Each row is a point. Each copy is the shape, with its points in the same order, stretched, turned, moved and blurred by noise. Some copies are also mirrored. Which?

Shape, 8 rows:
[[ 1.90  1.25  2.97]
 [ 2.90  0.22  1.39]
 [ 0.22  2.54 -0.85]
 [ 1.54  0.80  0.75]
 [ 0.86 -1.58 -2.44]
 [-3.26  3.23  2.53]
 [ 2.76  2.53  1.70]
 [-0.30 -2.43 -2.22]]
Copy 1:
[[ 1.25  2.40  1.56]
 [ 2.35  0.94  2.00]
 [ 2.81  2.01 -2.11]
 [ 1.86  1.16  0.50]
 [ 1.89 -2.15 -0.34]
 [-1.26  3.97 -3.07]
 [ 3.24  3.01  0.92]
 [ 0.49 -2.83 -0.59]]
Copy 1 is: only turned
Copy 2 (8 x 3):
[[ 1.65  1.61  3.40]
 [ 2.90  1.55  1.33]
 [-0.13 -1.46  1.65]
 [ 1.38  0.45  1.17]
 [ 0.23 -0.07 -3.09]
 [-4.60 -0.53  4.70]
 [ 3.03  0.13  3.40]
 [-1.31  0.24 -3.57]]
Copy 2 is: mirrored
Copy 3:
[[-1.57 -3.50 -0.10]
 [-0.26 -2.03 -1.79]
 [-2.96  0.71 -0.87]
 [-0.84 -1.05 -1.19]
 [ 1.98  2.52 -1.03]
 [-3.92 -1.82  3.49]
 [-2.51 -2.67 -2.14]
 [ 2.24  2.72  0.48]]
Copy 3 is: mirrored

Shape, 7 rows:
[[ 1.53  2.01 -6.30 -1.86]
 [-0.34  1.51 -0.48  1.23]
 [-0.34 -0.88  3.49  0.47]
 [-1.85  0.28 -1.82 -1.12]
 [ 1.23 -0.32 -2.32  2.07]
 [ 0.42  2.83 -1.83 -1.87]
 [ 1.77 -1.76  4.04 -2.42]]
Copy 1, 7 rows:
[[-0.72  4.78 -2.47 -4.04]
 [ 1.29  0.90 -1.41  0.18]
 [ 1.13 -0.70  2.68  0.71]
 [ 0.03  0.07 -1.22 -3.04]
 [-1.34  1.68 -0.95  1.04]
 [ 2.28  3.40 -1.02 -3.16]
 [ 1.04  0.99  5.70 -1.26]]
Copy 1 is: mirrored
Copy 2, 7 rows:
[[ 0.56  0.88 -2.91  5.46]
 [-1.66  1.65  0.33 -0.43]
 [-0.24 -0.32  2.13 -4.09]
 [-0.37  0.18 -3.21 -1.21]
 [-1.65  0.03  1.18  2.14]
 [ 1.35  2.74 -1.43  0.09]
 [ 4.16 -1.24  2.39 -4.21]]
Copy 2 is: only turned
Copy 3:
[[ 0.35  1.68 -2.02  5.02]
 [-1.17  0.22  1.01  0.73]
 [ 0.82 -1.39  0.79 -2.33]
 [ 0.83 -1.69 -0.63  2.10]
 [-2.03  0.49 -2.29  0.67]
 [ 2.09  1.37  0.72  3.20]
 [ 3.33  0.26 -0.64 -3.24]]
Copy 3 is: mirrored

Shape (13 x 8):
[[-1.88  0.55  1.72 -2.23  1.95  3.72  3.37 -1.69]
 [-1.40 -4.62  2.15 -0.88 -0.38 -1.32  1.13 -2.21]
 [-1.52  2.12 -1.43  3.05 -0.03  0.50 -1.50 -2.54]
 [ 0.21 -0.10 -1.48  0.86 -1.45 -0.53 -2.68 -0.21]
 [-0.33  0.85 -3.03  0.61  2.07 -1.01 -6.09 -2.22]
 [-2.25 -1.73 -0.43 -3.63 -2.66  2.06  3.21 -4.97]
 [-2.32  0.18 -0.13 -1.06 -0.63  2.93  1.86 -1.47]
 [-1.65 -0.53  0.13 -3.20 -0.97  0.05 -0.91 -0.22]
 [-4.03 -0.90  3.14 -0.21 -0.48  3.20  1.50 -1.63]
 [ 0.74  2.93 -0.24  3.27  1.93 -0.97 -0.06 -0.76]
 [ 0.36  0.75  0.58  0.00  0.87  0.55 -2.44  1.47]
 [-2.28  0.82 -2.82  1.06  1.22 -4.15 -3.12  0.84]
 [-2.07 -2.94 -0.75 -0.82  0.55  5.07  2.37 -0.45]]
Copy 1, 13 rows:
[[ 0.09 -0.49  3.06  0.39 -2.58  4.21  0.96  1.67]
 [-1.38 -1.78 -1.36  1.95  1.30  1.20  3.79 -0.02]
 [-2.67  2.91  1.66  1.43  2.22 -0.08 -3.35  2.18]
 [-1.09  1.60 -1.48  0.93  1.44 -2.10 -1.67  1.78]
 [ 0.02  4.53 -2.06 -1.79  4.93 -0.85 -3.25  2.39]
 [-1.72  1.10  0.74  2.79 -3.01  3.62  2.18 -3.15]
 [-1.30  0.92  1.21  1.85 -2.36  2.61 -0.09  1.33]
 [ 0.05  1.73 -1.03  0.02 -1.47  0.29  2.07  1.42]
 [-0.85  0.91  2.44  3.72 -1.66  3.48  2.09  2.81]
 [-2.43  0.29  2.73 -0.96  2.57 -1.59 -3.28  2.72]
 [ 0.91  1.02 -0.26 -0.46  0.81 -1.39 -0.83  4.04]
 [-3.65  2.47 -2.60 -2.63  3.27 -2.42 -0.72  3.67]
 [-0.55 -1.45 -1.15  2.08 -2.32  4.60 -0.88  2.17]]
Copy 1 is: mirrored
Copy 2:
[[ 0.16  2.40 -0.34 -0.41  1.44  5.38  1.06 -2.68]
 [-2.03 -3.31  2.44  1.28 -0.22  2.42  0.62 -4.89]
 [ 0.68  1.07 -2.76  2.26  1.05 -1.52 -1.60 -2.79]
 [-1.13 -1.48 -0.96 -0.19 -1.75 -1.75 -1.83 -0.95]
 [-3.10  0.43 -1.52  0.36  1.18 -3.48 -5.83 -2.28]
 [-1.25  0.80 -1.41 -1.99 -1.29  3.81  3.26 -6.82]
 [-0.49  0.83 -2.31 -0.43  0.00  3.65  1.69 -2.66]
 [-3.55  0.14  0.47 -1.57 -1.36  1.01  0.49 -1.35]
 [-1.79  0.57 -0.95  2.91  0.08  5.04  2.17 -3.02]
 [ 2.74  0.96  0.30  2.18  1.31 -2.19 -2.45 -0.95]
 [-1.58 -0.07  0.41  0.51 -0.86  0.40 -2.53  1.10]
 [-3.03 -1.35  0.39  0.09  2.71 -4.95 -1.42  0.18]
 [-0.50 -1.40 -2.82 -1.19  0.44  6.00  1.25 -2.25]]
Copy 2 is: only turned
Copy 3, 13 rows:
[[-0.63  3.05  4.61 -2.14 -1.36  4.10 -0.70  1.25]
 [ 2.92 -2.57  2.88 -0.42 -0.20 -0.71 -2.59  0.69]
 [-1.54  0.69  0.74  1.72 -0.63  1.29  0.17 -3.29]
 [-0.50  0.52 -1.92  0.52 -1.61 -1.60 -1.33 -1.84]
 [-2.32  0.53 -0.73  0.07  0.49 -1.66 -4.62 -4.71]
 [ 3.00  1.07  4.04 -3.31 -3.72  2.48 -0.76 -1.52]
 [-0.53  1.16  2.23 -1.69 -2.52  2.85  0.18 -0.35]
 [-0.44  0.54  1.37 -1.59 -2.89 -1.16 -2.84  0.10]
 [-0.52 -1.29  4.23  0.80 -2.74  4.24 -0.27  1.10]
 [-1.06  2.98  1.17  1.71  1.58 -0.15 -0.05 -1.75]
 [-1.71  1.79 -0.89  0.53 -1.09 -0.64 -2.59  0.41]
 [-3.05 -2.08  0.25 -0.17  0.58 -5.03 -2.06 -2.54]
 [-0.54 -0.20  0.47 -3.59 -1.80  4.21  0.17  0.88]]
Copy 3 is: only turned
Copy 4 (13 x 8):
[[-1.63 -0.30  4.33 -0.63 -2.78  1.24  1.65 -1.11]
 [-2.52 -1.68  3.45  0.07 -0.30 -4.40 -3.27 -0.54]
 [-1.49 -0.12 -1.20  0.80  2.54 -0.18  1.05 -4.40]
 [ 0.38  0.06 -2.59 -0.24  1.93 -1.89 -1.18 -1.71]
 [ 0.38  1.61 -2.04 -3.87  4.79 -1.30 -2.58 -4.85]
 [-3.98 -0.31  2.05 -1.45 -3.68 -4.76  1.12 -0.99]
 [-2.24 -0.99  1.01 -0.22 -1.68 -0.57  1.38 -0.81]
 [-1.30  1.01  0.45 -1.88 -0.14 -2.10 -1.08  1.19]
 [-4.07 -0.91  2.37  1.27 -2.10  0.60 -1.19 -0.83]
 [ 1.41  0.38  1.39  1.88  3.27  1.00  2.08 -3.99]
 [ 1.53  1.03 -0.37 -0.06  1.69  1.15 -1.42 -1.21]
 [-1.14 -0.25 -0.47 -1.58  6.20 -2.11 -0.36 -0.01]
 [-1.21 -3.68  0.74 -1.37 -3.64 -0.32 -0.30 -0.77]]
Copy 4 is: only turned

Shape (14 x 9):
[[-5.37  0.14 -1.67 -0.47  0.63 -3.30  2.12  0.95 -0.22]
 [-0.83  1.05 -3.92  0.43  0.07  0.49  0.89 -1.90  0.62]
 [ 2.26  1.41  0.92 -0.94  2.77  4.17  1.23  2.29  3.99]
 [-4.56  3.11  1.68 -0.22  1.71  2.29  1.65 -1.55  0.50]
 [-0.91  2.59  1.03 -2.84 -1.69 -0.43 -0.11 -2.52  3.10]
 [-1.26  1.57  2.15 -3.27  0.73  2.95  0.21  0.24 -0.30]
 [ 0.02 -1.25 -0.02  0.37 -1.24  0.05  0.28 -2.95 -0.20]
 [ 2.03 -0.85 -2.51 -0.31  2.02 -4.00  3.04  0.37  2.64]
 [-4.36 -0.66  0.46  1.14  0.16  0.52 -2.70 -0.98 -0.16]
 [-2.44  3.18 -0.84 -0.12  2.29 -1.78  2.96  0.02  0.26]
 [-1.61 -2.40 -1.63  1.53 -1.87  2.24  3.29  0.05  1.84]
 [ 3.94  2.07  1.55  0.77  0.14  1.07 -0.19  3.69  0.82]
 [ 0.81  1.21  2.74 -1.74 -1.03  2.10 -3.76 -0.69 -0.61]
 [-0.62  3.07  0.53 -1.19  0.00  5.19  2.44  4.97 -0.58]]
Copy 1, 14 rows:
[[ 1.80 -4.16 -0.87  1.00 -0.53 -3.62  2.33 -3.65  0.04]
 [-0.69 -2.57  0.64  1.79  1.31  0.40 -1.62  0.46  2.44]
 [ 0.16  1.06 -2.33  1.62  3.12  4.61  3.20  2.99  0.68]
 [-0.29 -3.66  1.56  0.96 -0.61  2.21  3.84  1.66 -2.45]
 [-3.19 -0.89  2.60 -0.39  4.43  0.33  0.34 -0.93 -1.48]
 [-0.85 -1.05 -0.78 -1.44  0.30  3.60  2.30  0.76 -2.51]
 [-0.66  0.07  1.93 -1.12 -0.04 -0.85 -0.48  0.59  0.88]
 [ 3.23  0.63 -0.58  2.49  3.47 -1.95  0.86 -3.95  3.47]
 [ 0.01 -2.92 -0.10 -1.50  0.68 -2.10  1.12  4.03 -1.90]
 [ 1.92 -2.64  0.74  3.48  0.44 -0.14  2.09 -2.48 -0.73]
 [-1.70 -1.12 -0.37 -0.14 -1.18 -1.07  2.32  1.47  3.98]
 [-0.15  4.21 -2.89  2.84  2.03  1.81  0.99  0.64 -1.17]
 [-2.01  0.69 -0.04 -2.35  2.79  1.88 -1.14  2.87 -3.90]
 [-1.87  0.17 -4.39  2.80 -1.42  4.46  3.17  0.93 -1.48]]
Copy 1 is: only turned
Copy 2 (14 x 9):
[[-1.86  1.56 -2.68 -0.94  4.05  4.65  0.69 -0.49  2.17]
 [-1.33 -0.77 -0.70  1.10 -2.03  2.73 -1.12 -1.43  1.68]
 [-1.64 -4.63 -0.01 -2.10 -3.41 -3.93  3.32 -0.41 -0.63]
 [-0.03 -3.62 -1.96  0.13  3.07 -1.64 -0.75 -1.43  1.80]
 [ 0.84  1.75  0.73 -1.23 -1.18 -3.71  0.80 -1.61  4.47]
 [ 2.45 -1.94 -0.35 -2.77  0.18 -2.77 -0.33 -0.25 -0.08]
 [ 1.06  1.55  1.75  2.32 -0.20  1.10 -1.10 -2.73 -1.24]
 [-2.65  0.02 -1.26  1.09 -2.13  4.08  6.62  0.15  2.02]
 [-0.32  1.24  3.80 -1.11  3.31  0.95 -2.56 -0.61 -0.35]
 [-1.93 -2.01 -3.46  0.96  2.28  1.54  2.03  1.10  2.91]
 [-1.87  0.03 -1.23  0.34 -1.06  0.93  0.46 -4.40 -2.53]
 [-2.30 -0.81  0.95  0.51 -2.57 -3.05  3.02  2.75 -2.61]
 [ 1.89  0.99  4.08 -1.77 -0.65 -3.45 -2.20  0.66 -1.60]
 [-1.49 -3.68 -3.66 -2.16 -1.00 -4.04 -0.60  0.62 -2.54]]
Copy 2 is: mirrored

Shape:
[[ 2.41 -2.38  1.19  0.07 -1.53 -1.85  1.78  3.26  0.29  2.88 -1.76]
 [-1.75 -3.27  0.90  3.04  1.43 -0.25  2.89 -1.25 -2.96 -1.09 -2.65]
 [ 1.82 -2.42 -0.45 -0.23  2.66 -0.71  0.63 -2.48  2.38 -2.92 -1.01]
 [ 0.41  2.79 -0.76 -0.87  3.83 -0.57  0.24  3.45  2.06  0.83  2.52]
 [ 0.58  1.22  1.58 -2.64  2.15  2.65  1.39  0.78  0.20 -2.10 -1.36]
 [ 0.03 -0.99 -1.03 -2.38  2.84 -3.03 -2.88 -2.90 -2.63 -0.62  2.26]
 [ 2.49  2.06 -2.55  2.42  1.10 -0.44 -0.34  2.42  2.02  2.21 -0.64]
 [-3.28  1.98 -0.33  1.77 -1.13  0.45 -2.05  0.16 -4.13 -2.96 -2.69]
 [ 1.98 -2.20  2.13  1.77  0.29  2.85  2.74  1.49 -3.00  1.66 -2.14]
 [-2.11 -2.48  1.99  1.14  1.55  0.83 -2.84 -2.69 -2.39  3.23 -0.93]
 [ 2.54  2.06  1.11  1.62  0.82 -0.32  3.17  0.60  1.99 -1.17 -2.49]
 [-1.77 -2.85 -2.11  0.70 -0.19 -1.24  0.57  2.15 -0.05 -0.93  3.72]
 [-1.34 -0.70 -1.84 -2.28 -1.82 -1.30  3.04 -2.69  0.04 -2.67  1.47]
 [ 1.77 -2.48  2.11 -0.73 -1.61 -0.69  1.51 -1.14  2.12 -2.77  3.52]]
Copy 1:
[[ 1.34  2.09  3.99  0.23  4.39  1.34 -0.46 -2.39  1.69  0.71 -2.33]
 [-1.16  3.71  0.94  1.65 -0.21 -1.28 -2.33  1.93 -0.29  0.85 -3.49]
 [-0.75 -2.33  0.11  1.81  1.67  2.17 -0.66  2.11 -1.88 -1.39 -2.99]
 [-0.92 -4.00  5.17 -0.54  1.77  1.80 -1.76  1.75  1.45  0.99  3.80]
 [-2.59 -3.06  1.87 -4.64  0.58  0.08 -1.88  1.77  0.38  0.01 -1.55]
 [-0.14 -3.25 -1.15  2.82 -0.45  4.26 -1.12 -0.87  0.08  3.46 -1.10]
 [ 3.56 -1.30  3.79  0.12  4.12 -0.09  0.13  1.70 -0.15  0.81  1.24]
 [ 1.80  0.52 -0.91 -1.68 -2.54 -1.82 -0.45  2.45  4.74  0.82 -2.20]
 [-1.43  2.12  2.17 -1.91  2.85 -3.24 -1.49 -0.60 -0.74  2.42 -2.64]
 [-2.40  2.01 -2.18  0.36  1.85  0.84  1.11  1.49  0.39  3.68 -0.72]
 [ 0.78 -0.58  2.33 -1.53  4.07 -0.16 -3.27  1.89 -0.01 -2.08 -0.61]
 [ 0.06 -0.20  2.86  3.79 -1.50  0.26  0.96 -0.87  1.29 -0.44  0.93]
 [ 0.72  0.20 -0.48  0.36 -1.95  2.37 -1.24 -1.48 -1.56 -3.21 -0.62]
 [-2.43 -1.57 -0.91  2.24  1.48  0.55 -0.84 -2.14  0.20 -4.09 -0.10]]
Copy 1 is: mirrored
Copy 2:
[[-1.82 -1.82  0.99  1.23 -0.12 -1.51  2.50  0.32  0.03 -5.27 -3.03]
 [-0.12  2.95  1.11  2.86 -3.77  3.41  6.12 -0.61 -2.43 -1.27 -1.03]
 [ 1.84  1.33  0.08  2.63 -0.50  2.08  3.57 -3.42  1.79 -2.85  3.12]
 [ 3.52 -0.33 -3.74 -2.55  3.03 -1.54  1.37 -1.53 -1.24 -1.48 -1.42]
 [-1.46 -2.08 -3.06  1.10 -1.12  3.54  0.73 -1.37  1.02  1.14  0.80]
 [ 3.23 -0.66  3.32 -1.52 -1.13  0.11  4.05  0.96 -1.77 -1.88  4.91]
 [ 1.68  2.08 -0.26 -1.85  0.34 -4.22  0.47 -1.11  0.94 -1.66 -4.22]
 [ 0.56  2.25  0.48  0.60 -5.35  1.44 -0.44  1.37 -3.39  1.51 -1.38]
 [-2.17 -0.92  0.00  2.52 -2.17  0.80  4.64  1.62  0.29 -0.95 -2.95]
 [-0.12  1.88  5.28 -1.29 -0.74  3.44  6.17  2.27 -2.59  0.32 -1.71]
 [ 0.21  0.67 -1.75  3.95 -0.02 -1.08  1.52 -2.66  1.14  0.18 -1.92]
 [ 3.04  2.47 -2.02 -2.55  1.18  0.15  2.40  1.89 -3.66 -5.78 -0.39]
 [-1.31  2.80 -1.09  0.10  0.39  0.89  1.58  0.60 -2.47 -2.32  4.77]
 [ 1.06  0.34 -0.70  2.98  4.25  1.66  1.34  1.44 -0.41 -3.28  2.31]]
Copy 2 is: mirrored
